Rows are points. The points of each table are mixes of a few directions, plus a little noise. Count the directions of each table, and those that both share. Where both have some left over, give the other angles between the two spaces (their principal angles), to ten degrees, smallest first.

First, 6 rows:
[[ -1.2   6.5  -0.9]
 [  0.1  -0.7   0.1]
 [ -1.4   7.7  -1.1]
 [  0.2  -1.2   0.2]
 [  2.5 -13.5   2.0]
 [ -0.2   1.2  -0.2]]
Second:
[[-2.1  1.8 -1.3]
 [ 5.2 -4.6  3.4]
 [-8.7  7.7 -5.6]
 [-1.8  1.6 -1.1]
 [ 3.2 -2.8  2.1]
 [ 4.1 -3.7  2.7]]
Directions: first 1, second 1, shared 0; angles 40

First (7 x 8):
[[ -1.5  -4.3  -4.8   0.4   8.2  -5.4  -0.4   1.1]
 [  3.7   6.9   1.4  -0.2 -12.0   6.0   2.7  -1.1]
 [ -2.3   0.0   0.6   0.3   4.6  -4.0   3.0  -4.1]
 [  3.3   1.6  -2.9   0.0  -5.8   3.4  -0.9   3.3]
 [ -4.1  -4.3   4.9  -0.2   7.5  -2.1  -2.9  -0.8]
 [ -0.7  -4.3  -4.5   0.3   6.5  -3.8  -1.6   2.5]
 [  1.5   4.4   5.3  -0.5  -8.8   6.0   0.0  -0.9]]
Second (9 x 8):
[[-1.5  1.2  3.0  0.2  2.0 -1.6  1.0 -4.0]
 [-2.1 -9.4 -4.0 -0.9  5.6 -2.3  3.1  0.7]
 [ 5.8  6.0  1.1  0.9 -5.7  2.8 -6.3 -5.3]
 [ 3.3  6.3  1.8  0.2 -8.4  5.0 -2.9  2.9]
 [-2.4 -6.9 -3.2 -0.5  5.7 -3.0  2.7  0.8]
 [ 1.4  6.9 -2.4  1.4 -0.4 -1.4 -3.5  5.9]
 [ 5.4  0.4 -0.6 -0.5 -9.2  6.7 -3.6  0.1]
 [-8.6 -3.5  4.5 -0.7  8.3 -5.0  8.4 -0.9]
 [-1.3 -1.1 -0.1  0.0  2.1 -1.4  1.1 -0.1]]
Directions: first 3, second 4, shared 2; angles 80

First, 10 rows:
[[  4.7  -4.9   2.4  -0.8   1.4  -3.9   1.1  -5.6  -0.1   2.5  -1.3   0.4]
 [  2.7  -6.2   4.3  -4.5  -1.3   0.3   0.8   1.3  -2.2  -4.6   0.0  -4.8]
 [  4.3  -1.3  -5.7  -1.8  -0.7   1.6   1.3  15.5   1.7   2.7   0.0   6.1]
 [  3.8   0.1   3.0   3.5   3.4   1.0   2.9  -0.2   4.6  -0.8   1.8  -1.2]
 [-13.7   6.0  -6.0   1.3  -4.3   1.9 -10.3  -7.0  -4.7   0.3  -5.0   0.9]
 [  5.3   3.8   1.3  -0.5  -4.0  -3.4   5.0  -1.4  -0.9   2.0   3.6  -2.6]
 [ -1.1  -6.7   3.0   0.6   7.0   2.8  -1.5   0.5   2.9  -3.5  -1.8   0.8]
 [-12.6  10.0  -6.2  -3.2  -1.9  -0.1   0.1   2.9  -6.3   1.4   3.3   4.2]
 [  5.5   1.8  -0.2   1.0  -2.8  -1.3   2.4   1.2   1.3   2.0   1.2  -0.9]
 [  1.1  -2.6   4.1   4.3   3.3   1.2  -2.0  -7.2   3.7  -2.0  -1.9  -2.8]]
Second, 9 rows:
[[ -0.2   4.2  -7.3   3.1   0.0  -0.6  -5.2  -1.4   3.4   6.4  -3.7   7.2]
 [  0.7 -11.7   7.8   8.7   5.3   1.7   9.6   8.4  -2.2  -1.2   1.7  -2.9]
 [ -7.6   2.5   0.3  -1.4   0.0   2.1  -5.3  -6.4  -1.3  -4.1  -1.3  -2.4]
 [ -6.6   8.1  -1.1   2.1   2.6   0.8   1.7  -1.6   0.5   0.2   3.6   1.5]
 [ 10.9   5.1  -2.2  -1.2  -5.3  -0.5   0.8   3.6   5.2   1.6   1.5  -1.0]
 [  1.7   0.2  -1.4  -5.7  -5.2  -4.0   0.3  -1.4  -4.8   2.0   0.1  -0.3]
 [  3.0  -3.4   4.2  -7.2   1.1  -1.4   4.2   1.5  -1.7  -3.8   3.4  -2.6]
 [  4.8  -2.8  -0.7   3.2  -5.6   2.6  -6.8  -1.0   2.6  -1.1  -5.8  -3.9]
 [ -6.9  -2.1   0.3  -1.6   7.0  -0.7   0.7  -1.7  -1.7   0.2   0.5   4.5]]
Directions: first 6, second 6, shared 5; angles 90
